Each row of a before or after table is a point. One or more steps were done to the points. Then noise was added and the rows were shuffled. The steps act on how far a point lies along the listed directions, d1 being the first. What was done? A step turns or swaps two directions, mirrors them in a line or flattens them onto one, adds a multiple of one to another, or multiplies one. Angles are multiples of 10 degrees, from the lower direction toward the higher: turns from -170 to 170, lines from 10 to 170 but not 90. Use the fewest steps. Two steps may share a direction if one is a turn and the other turns, adds or multiplies; they go together, in the order done. Otherwise the lowest direction goes first.

Directions:
(1): +0.03, +0.42, -0.34
(2): +0.53, -0.08, -0.05
Before, 10 rows:
-0.13, -0.04, -0.05
+0.21, -0.36, +0.18
+0.24, +0.22, -0.48
-0.21, +0.63, -0.29
+0.26, +0.60, -0.74
-0.51, +0.39, -0.14
+0.47, +0.06, -0.02
-0.23, -0.16, +0.10
-0.22, -0.30, +0.25
+0.08, +0.31, -0.13
After, 10 rows:
-0.17, -0.17, +0.11
-0.10, -0.05, -0.08
+0.07, +0.35, -0.13
+0.17, +0.60, -0.77
-0.13, +0.61, -0.28
-0.16, -0.31, +0.22
+0.12, -0.35, +0.17
+0.17, +0.22, -0.48
-0.34, +0.36, -0.16
+0.30, +0.06, -0.01
Steps: multiply d2 by 0.7

Directions:
(1): +0.28, +0.07, +0.05, +0.76, +0.04, -0.01, +0.00, +0.17, +0.42
(2): -0.01, +0.08, +0.52, +0.10, -0.04, +0.12, -0.30, +0.52, -0.45
(3): +0.24, +0.22, -0.20, +0.01, -0.70, +0.17, -0.41, -0.21, -0.05
(4): -0.31, -0.11, -0.45, +0.11, -0.23, -0.55, -0.07, +0.42, -0.09
(5): -0.34, -0.71, +0.02, +0.25, -0.09, +0.30, -0.21, -0.19, -0.03
Before (14 x 9):
+0.16, +0.46, +0.14, -0.44, -0.43, +0.12, -0.12, +0.14, -0.34
-0.15, -0.33, -0.16, +0.40, -0.09, -0.04, -0.15, +0.24, +0.19
-0.09, +0.05, +0.30, -0.03, +0.01, -0.13, -0.26, +0.41, -0.30
-0.21, -0.18, -0.13, +0.07, -0.08, +0.15, +0.00, -0.26, -0.14
-0.04, -0.26, -0.05, -0.03, +0.00, +0.05, -0.15, -0.19, -0.09
+0.32, +0.75, -0.12, +0.00, -0.57, -0.19, -0.26, +0.67, -0.26
-0.29, -0.45, -0.08, +0.13, +0.04, -0.07, +0.24, -0.49, +0.39
-0.03, +0.15, -0.09, +0.67, -0.77, -0.28, -0.57, +0.55, -0.15
+0.27, -0.01, -0.21, +0.67, -0.74, -0.43, -0.47, +0.74, +0.02
+0.24, +0.44, -0.09, -0.37, -0.64, -0.18, -0.11, +0.54, -0.45
-0.24, -0.30, -0.19, -0.11, +0.20, +0.06, +0.14, +0.06, +0.17
-0.34, -0.35, -0.35, +0.54, +0.11, -0.35, +0.02, +0.05, +0.02
-0.04, -0.02, +0.20, +0.13, +0.34, +0.17, -0.05, -0.20, +0.33
+0.08, +0.37, +0.30, -0.57, -0.17, +0.09, -0.45, +0.03, -0.57
After:
-0.19, -0.14, +0.00, +0.05, -0.08, +0.21, -0.05, -0.12, -0.31
+0.56, +0.40, -0.17, -0.63, -0.21, +0.26, +0.33, -0.46, +0.12
+0.04, -0.29, +0.21, +0.29, +0.19, +0.31, -0.02, -0.10, +0.26
-0.29, -0.03, -0.08, +0.28, +0.05, -0.23, -0.27, +0.30, +0.12
+0.16, +0.37, -0.28, -0.52, -0.36, +0.05, +0.15, -0.30, +0.05
+0.02, -0.01, -0.19, -0.18, +0.21, -0.11, +0.24, -0.41, +0.32
+0.84, +0.05, +0.24, +0.35, +0.05, +0.51, +0.17, -0.60, +0.69
-0.05, -0.26, -0.02, -0.02, +0.00, +0.02, -0.20, -0.08, -0.14
-0.32, -0.37, +0.53, +0.24, -0.09, -0.01, -0.16, +0.27, -0.26
-0.18, -0.25, +0.09, -0.07, +0.19, +0.18, +0.03, +0.25, -0.05
+0.69, +0.72, -0.18, -0.20, -0.13, +0.25, +0.30, -0.42, +0.44
+0.55, +0.20, +0.20, +0.33, -0.05, +0.54, +0.08, -0.84, +0.63
+0.00, +0.27, -0.49, -0.65, -0.25, -0.18, -0.11, -0.54, -0.02
-0.02, -0.26, +0.43, +0.47, +0.47, +0.26, +0.03, -0.15, -0.06
Steps: multiply d2 by -1; mirror d3 and d4 in the line at 170 degrees

Directions:
(1): -0.18, -0.24, -0.40, -0.10, +0.42, -0.54, +0.10, +0.03, +0.50, -0.29, +0.01, -0.03, +0.49, -0.21
(2): -0.18, +0.24, +0.28, -0.21, +0.12, -0.11, -0.05, -0.09, +0.27, +0.57, -0.04, -0.84, +0.03, +0.00
(3): -0.28, -0.31, -0.06, -0.49, -0.02, -0.04, -0.12, -0.68, -0.39, -0.35, +0.14, -0.21, -0.03, +0.35
(4): -0.23, +0.20, +0.12, -0.54, -0.40, +0.34, -0.21, +0.47, +0.27, -0.53, -0.16, -0.12, +0.08, -0.11
Before:
+0.35, -0.22, -0.21, +0.55, +0.02, -0.16, +0.20, -0.39, -0.83, +0.25, +0.19, +0.61, -0.21, +0.44
+0.25, -0.48, -0.67, +0.16, -0.21, +0.07, -0.10, -0.41, -0.63, -0.87, +0.09, +1.27, -0.23, +0.48
-0.30, +0.11, +0.27, -0.22, -0.03, +0.04, -0.12, -0.14, +0.22, +0.19, +0.09, -0.71, -0.27, +0.28
+0.18, +0.11, -0.16, +0.57, +0.09, +0.01, +0.32, +0.22, +0.05, +0.31, +0.04, +0.58, -0.14, -0.12
-0.08, -0.08, -0.18, -0.42, +0.32, -0.39, +0.06, -0.03, +0.21, -0.23, +0.35, -0.38, +0.48, +0.15
-0.03, -0.14, -0.09, +0.37, +0.01, -0.08, +0.26, -0.36, -0.06, +0.35, +0.14, +0.43, -0.18, +0.35
+0.34, -0.09, +0.03, +0.55, +0.41, -0.28, +0.18, -0.24, -0.38, +0.73, -0.03, -0.06, -0.17, -0.02
-0.29, -0.16, +0.18, -0.18, -0.08, -0.28, -0.21, +0.24, +0.72, -0.20, +0.08, -0.29, +0.74, -0.09
-0.17, -0.38, -0.39, -0.39, -0.02, -0.44, +0.01, +0.46, +0.49, -1.01, -0.39, +0.14, +0.64, -0.35
+0.01, -0.11, +0.01, +0.09, +0.44, -0.18, +0.26, -0.37, -0.03, +0.36, +0.04, -0.52, +0.17, +0.03
+0.21, -0.24, -0.43, +0.86, -0.08, -0.05, +0.13, +0.43, -0.16, -0.31, +0.14, +1.25, +0.43, -0.31
-0.47, -0.23, -0.25, -0.92, -0.20, +0.12, -0.29, +0.11, +0.37, -1.12, -0.22, -0.34, +0.47, -0.07
+0.15, -0.39, -0.45, +0.25, -0.04, -0.04, -0.09, -0.47, -0.57, -0.10, +0.09, +0.67, -0.13, +0.04
+0.32, -0.01, -0.11, +0.38, +0.54, -0.52, -0.05, +0.23, +0.19, +0.38, +0.30, -0.17, +0.19, -0.35
After (14 x 14):
+0.08, -0.25, -0.31, +0.55, -0.33, +0.18, -0.01, +0.31, -0.38, -0.52, +0.15, +1.15, +0.29, -0.15
+0.02, -0.18, -0.10, -0.03, -0.02, +0.11, -0.07, -0.21, -0.11, -0.17, -0.09, -0.10, +0.05, +0.06
-0.08, -0.11, +0.39, +0.12, -0.20, -0.06, -0.19, -0.04, +0.22, +0.24, +0.16, -0.24, +0.36, +0.12
+0.12, +0.12, +0.09, -0.21, +0.08, -0.06, +0.02, +0.05, -0.07, +0.07, +0.33, -0.31, +0.16, +0.23
+0.06, -0.23, -0.44, +0.06, -0.21, +0.08, -0.16, -0.08, -0.29, -0.33, -0.01, +0.65, -0.02, -0.11
+0.28, -0.36, -0.66, +0.20, -0.27, +0.12, -0.11, -0.06, -0.37, -0.91, +0.01, +1.31, -0.14, +0.31
-0.18, -0.05, -0.09, +0.04, -0.17, +0.04, +0.15, -0.06, +0.18, -0.01, +0.05, +0.38, -0.05, +0.25
-0.26, +0.09, +0.20, -0.07, +0.11, -0.09, -0.05, -0.08, +0.32, +0.27, +0.09, -0.65, -0.21, +0.22
+0.09, -0.10, -0.27, +0.07, -0.17, -0.08, +0.06, +0.16, -0.32, -0.33, +0.05, +0.50, +0.09, +0.22
+0.21, -0.27, -0.04, +0.13, -0.18, -0.11, +0.05, +0.07, -0.25, -0.30, -0.29, +0.27, +0.05, -0.05
-0.04, +0.07, +0.16, -0.09, +0.16, +0.10, +0.16, -0.09, +0.03, +0.18, -0.06, -0.55, +0.11, -0.02
+0.20, +0.11, +0.11, +0.01, +0.14, -0.12, -0.23, +0.24, -0.03, +0.14, +0.25, -0.28, +0.01, -0.21
-0.02, +0.07, -0.17, +0.15, -0.06, +0.09, +0.20, +0.18, +0.06, -0.06, +0.03, +0.46, -0.08, -0.07
+0.05, +0.01, +0.07, -0.04, +0.10, -0.09, -0.02, +0.13, -0.09, +0.13, -0.15, -0.20, -0.01, -0.12
Steps: multiply d1 by 0; multiply d3 by 0.4; multiply d4 by 0

Directions:
(1): +0.34, -0.07, +0.11, -0.56, -0.01, -0.50, -0.03, -0.07, -0.05, -0.57, -0.04, -0.03, -0.58, +0.33, -0.22, -0.38, +0.39, -0.46, -0.03, -0.24, -0.44, -0.04, +0.11, +0.12
(2): -0.18, -0.13, -0.07, -0.12, +0.21, -0.24, -0.30, +0.20, -0.21, +0.50, +0.03, -0.32, +0.04, -0.69, +0.12, -0.20, +0.27, -0.02, -0.13, +0.18, -0.47, -0.69, -0.16, +0.50
(3): -0.04, -0.38, +0.21, -0.09, -0.24, +0.33, +0.14, +0.05, -0.37, -0.20, -0.30, -0.60, -0.34, -0.16, -0.46, +0.79, +0.23, +0.16, -0.39, +0.16, +0.09, +0.17, +0.00, +0.18
(4): +0.28, -0.03, +0.40, +0.03, +0.28, +0.37, -0.13, +0.59, +0.05, +0.37, +0.31, -0.28, -0.29, -0.36, -0.23, -0.47, +0.07, +0.15, +0.09, -0.35, -0.03, +0.51, +0.41, -0.33
(5): +0.13, +0.73, +0.00, +0.25, +0.28, +0.51, +0.28, -0.31, -0.60, -0.10, -0.23, -0.21, -0.15, +0.17, +0.34, -0.15, +0.04, +0.29, -0.04, -0.32, -0.50, +0.05, -0.28, +0.16
(6): -0.35, +0.01, +0.41, -0.15, -0.17, +0.31, +0.26, -0.07, +0.15, +0.58, +0.19, +0.07, -0.04, +0.43, +0.13, +0.51, +0.41, -0.34, +0.51, -0.11, -0.45, -0.29, +0.25, -0.22
Before:
+0.33, +0.17, -0.06, -0.16, +0.17, -0.26, -0.05, +0.01, +0.30, -0.16, +0.20, +0.37, -0.27, +0.59, +0.00, -0.54, +0.05, -0.37, +0.40, -0.33, -0.04, +0.24, +0.17, -0.45
-0.09, +0.06, +0.29, -0.18, -0.15, +0.17, +0.12, -0.03, +0.10, +0.11, +0.29, +0.12, -0.18, +0.58, -0.08, +0.20, +0.29, -0.43, +0.27, -0.09, -0.48, -0.16, +0.35, -0.18
+0.13, +0.34, -0.43, +0.22, +0.06, -0.24, +0.06, -0.34, -0.13, -0.61, -0.05, +0.47, +0.38, +0.26, +0.23, -0.44, -0.34, +0.09, -0.13, +0.20, +0.35, +0.17, -0.43, -0.01
-0.53, -0.09, +0.18, +0.07, -0.12, +0.00, +0.07, +0.07, +0.41, +0.67, +0.32, +0.30, +0.49, +0.10, +0.10, +0.24, +0.06, -0.14, +0.44, +0.16, -0.20, -0.25, +0.18, -0.10
-0.18, +0.09, -0.07, -0.04, -0.10, +0.18, +0.18, +0.03, -0.07, +0.46, -0.11, +0.07, +0.20, -0.10, +0.34, +0.30, +0.17, -0.19, +0.25, +0.25, -0.44, -0.66, -0.03, +0.07
-0.05, -0.03, +0.08, -0.18, -0.35, -0.27, +0.34, -0.17, +0.28, -0.42, -0.06, +0.35, -0.14, +0.57, -0.23, +0.60, -0.10, -0.16, +0.29, +0.00, +0.23, +0.18, +0.23, -0.17
-0.34, -0.05, -0.18, -0.08, -0.01, +0.06, +0.21, -0.04, +0.17, +0.30, +0.10, +0.12, +0.13, +0.11, +0.06, +0.52, -0.11, -0.08, +0.29, +0.26, -0.03, -0.31, +0.08, +0.07
+0.33, +0.22, +0.45, -0.13, +0.37, -0.10, -0.10, +0.24, -0.10, +0.04, +0.13, -0.01, -0.36, +0.19, -0.09, -0.52, +0.27, -0.33, +0.10, -0.64, -0.58, +0.00, +0.25, -0.15
-0.31, -0.13, +0.01, -0.07, -0.03, +0.00, -0.21, +0.19, +0.21, +0.60, +0.26, +0.12, +0.18, -0.32, -0.02, +0.13, +0.07, -0.08, +0.02, +0.11, +0.02, -0.37, -0.04, +0.04
-0.42, +0.45, +0.08, +0.12, +0.06, +0.11, +0.11, -0.12, +0.36, +0.71, +0.40, +0.52, +0.34, +0.25, +0.65, -0.29, -0.02, -0.36, +0.55, -0.16, -0.37, -0.49, +0.22, -0.18
+0.35, +0.40, +0.26, -0.08, -0.15, +0.43, +0.37, +0.06, -0.21, -0.11, +0.00, -0.30, -0.43, +0.23, +0.06, -0.20, +0.25, +0.20, +0.08, -0.64, -0.37, +0.35, +0.21, -0.31
After:
+0.23, +0.28, -0.10, -0.32, -0.54, -0.21, +0.42, -0.48, +0.00, -0.73, -0.20, +0.23, -0.26, +0.83, +0.12, +0.13, +0.21, -0.16, +0.07, -0.40, -0.22, +0.05, -0.03, -0.17
-0.02, -0.20, +0.67, -0.57, -0.32, +0.24, +0.33, -0.04, -0.29, -0.22, -0.11, -0.57, -0.91, +0.34, -0.36, +0.51, +0.80, -0.55, -0.09, -0.30, -0.65, -0.08, +0.38, +0.13
+0.20, -0.26, +0.29, -0.47, -0.13, -0.59, +0.01, +0.30, +0.57, -0.17, +0.26, +0.32, -0.35, +0.21, -0.40, -0.09, +0.11, -0.40, +0.38, -0.18, +0.04, +0.18, +0.59, -0.24
+0.15, -0.15, +0.40, -0.83, -0.23, -0.44, +0.12, -0.11, +0.06, -0.49, +0.21, +0.12, -0.77, +0.88, -0.37, -0.06, +0.70, -0.91, +0.20, -0.23, -0.91, -0.27, +0.48, +0.01
-0.19, -0.25, +0.51, -0.46, -0.18, -0.17, +0.08, +0.14, +0.02, +0.15, +0.18, -0.16, -0.35, +0.15, -0.30, +0.19, +0.64, -0.43, +0.14, -0.04, -0.76, -0.18, +0.30, +0.16
+0.17, -0.49, +0.06, -0.42, -0.26, -0.23, +0.03, -0.07, -0.03, -0.47, -0.21, -0.23, -0.59, +0.43, -0.53, +0.47, +0.33, -0.38, -0.14, +0.04, +0.08, +0.12, +0.12, -0.13
-0.18, -0.03, +0.05, -0.21, +0.00, +0.03, -0.08, +0.06, -0.09, +0.38, +0.14, -0.11, -0.12, -0.28, -0.06, +0.09, +0.32, -0.13, -0.08, -0.03, -0.33, -0.42, -0.20, +0.25
+0.16, +0.07, +0.22, -0.39, -0.09, -0.34, +0.20, -0.32, -0.39, -0.73, -0.37, +0.00, -0.46, +0.70, -0.22, +0.39, +0.40, -0.52, -0.24, -0.27, -0.56, -0.30, -0.08, +0.25
+0.09, -0.17, +0.07, +0.61, +0.09, +0.71, +0.01, +0.38, -0.13, +0.12, +0.09, -0.14, +0.38, -0.55, -0.25, +0.10, -0.49, +0.66, -0.34, +0.30, +0.91, +0.83, -0.09, -0.39
+0.29, +0.18, +0.26, -0.39, +0.04, +0.17, +0.21, +0.18, -0.23, +0.12, -0.04, -0.17, -0.41, +0.07, +0.09, -0.16, +0.50, -0.37, +0.25, -0.22, -0.83, -0.26, +0.25, -0.03
+0.00, -0.06, +0.11, -0.37, +0.21, -0.02, +0.09, +0.26, +0.10, +0.26, +0.27, -0.12, -0.40, +0.06, -0.12, -0.01, +0.15, -0.24, +0.34, -0.08, -0.37, -0.14, +0.30, +0.02
Steps: add 1.5 times d6 to d1; turn d2 and d5 by 40 degrees; turn d3 and d4 by -170 degrees
